Rows are points. Each copy is the shape, with its points in the same order, turned, moved and blurred by noise. Say if it was mirrored as well.

Shape (7 x 2):
55 62
-36 29
3 63
4 -13
-20 64
-5 -41
-28 -31
Copy 1, 7 rows:
43 -61
-23 -4
-4 -62
19 24
-21 -50
17 49
0 40
Copy 1 is: mirrored
Copy 2:
53 37
-35 56
16 63
-25 7
-13 79
-50 -27
-67 -2
Copy 2 is: only turned
Copy 3 (7 x 2):
-42 66
45 7
6 58
-6 -19
28 59
4 -51
26 -51
Copy 3 is: mirrored
Copy 4 (7 x 2):
80 -36
25 48
69 14
-8 -11
63 33
-36 -1
-34 21
Copy 4 is: only turned

Shape, 8 rows:
11 21 75
9 7 -48
-12 28 -50
7 -80 -54
-25 -36 -39
10 -46 -28
10 -31 -31
44 40 59
Copy 1:
-16 -88 7
34 24 -10
50 15 -31
-36 73 -4
-10 38 -36
-20 34 0
-7 30 -2
14 -83 35
Copy 1 is: mirrored
Copy 2 (8 x 3):
25 -80 -14
14 45 5
1 39 32
-19 70 -73
-33 45 -27
1 39 -49
5 39 -32
63 -56 5
Copy 2 is: only turned
Copy 3 (8 x 3):
83 29 -4
-23 -35 -5
-40 -10 -5
-5 -96 58
-19 -41 52
6 -61 33
1 -53 22
76 16 -37
Copy 3 is: only turned

Shape (9 x 4):
13 -58 24 13
23 -47 -71 14
5 55 53 3
-46 9 -55 -26
-45 14 -35 -28
0 34 -58 -25
18 -75 22 83
-34 -3 18 -48
76 -4 6 20
Copy 1, 9 rows:
-4 -44 47 -33
22 -34 72 55
-5 38 -35 -51
-24 3 -16 72
-17 0 -15 56
38 15 -11 53
-36 -23 102 -43
-23 -25 -36 9
58 4 32 -42
Copy 1 is: only turned
Copy 2:
58 -36 -30 25
-39 -7 -53 31
49 28 70 -18
-35 0 -23 -58
-22 -3 -1 -71
-57 6 7 -28
77 19 -56 62
25 -43 7 -52
12 -6 31 66
Copy 2 is: mirrored
Copy 3, 9 rows:
-32 54 28 -19
29 63 37 59
-27 -59 9 -30
53 9 -38 27
45 2 -37 14
62 -18 4 34
-84 71 43 29
26 10 -28 -39
-15 2 83 5
Copy 3 is: mirrored

Shape (11 x 8):
-7 83 47 60 -94 4 -10 -28
117 0 -3 7 37 12 7 -55
-68 37 36 -77 6 -38 20 4
57 39 11 14 -16 -37 -5 17
-34 -1 43 -81 16 13 14 76
-67 -12 42 1 44 -64 -36 57
54 2 -11 77 -2 76 32 10
-23 55 -10 -5 33 1 -25 36
4 -26 -48 -29 24 1 25 22
53 -13 -7 -22 -16 23 -31 -9
35 -23 -19 -6 39 75 4 8
Copy 1 (11 x 8):
-6 -119 20 86 -60 -39 20 -52
43 71 5 12 -73 -6 46 -1
35 -67 9 43 108 -4 -18 -16
16 -42 -31 26 -52 12 5 9
8 -51 39 -20 68 1 -60 40
-40 -44 -43 67 66 4 -49 48
-51 1 67 17 -90 8 13 -11
-11 -29 -11 40 16 9 -65 -34
-34 8 -11 -29 31 16 4 -20
2 2 1 -13 -28 -56 13 0
-34 42 56 -17 -20 -19 -18 -9
Copy 1 is: mirrored
Copy 2, 11 rows:
59 -7 33 74 103 15 66 13
4 -55 -77 -63 77 10 -24 -22
-7 68 9 22 -38 21 55 -55
46 -16 -33 11 28 -22 2 14
-28 59 29 -38 -58 1 38 16
-61 45 -21 75 -53 -12 9 21
-5 -105 4 -32 59 37 27 56
8 19 -30 24 -20 58 19 35
-13 -39 2 -25 -42 34 -19 -17
5 -10 5 -32 48 22 -43 -2
-40 -44 -3 -64 17 60 -12 23
Copy 2 is: only turned
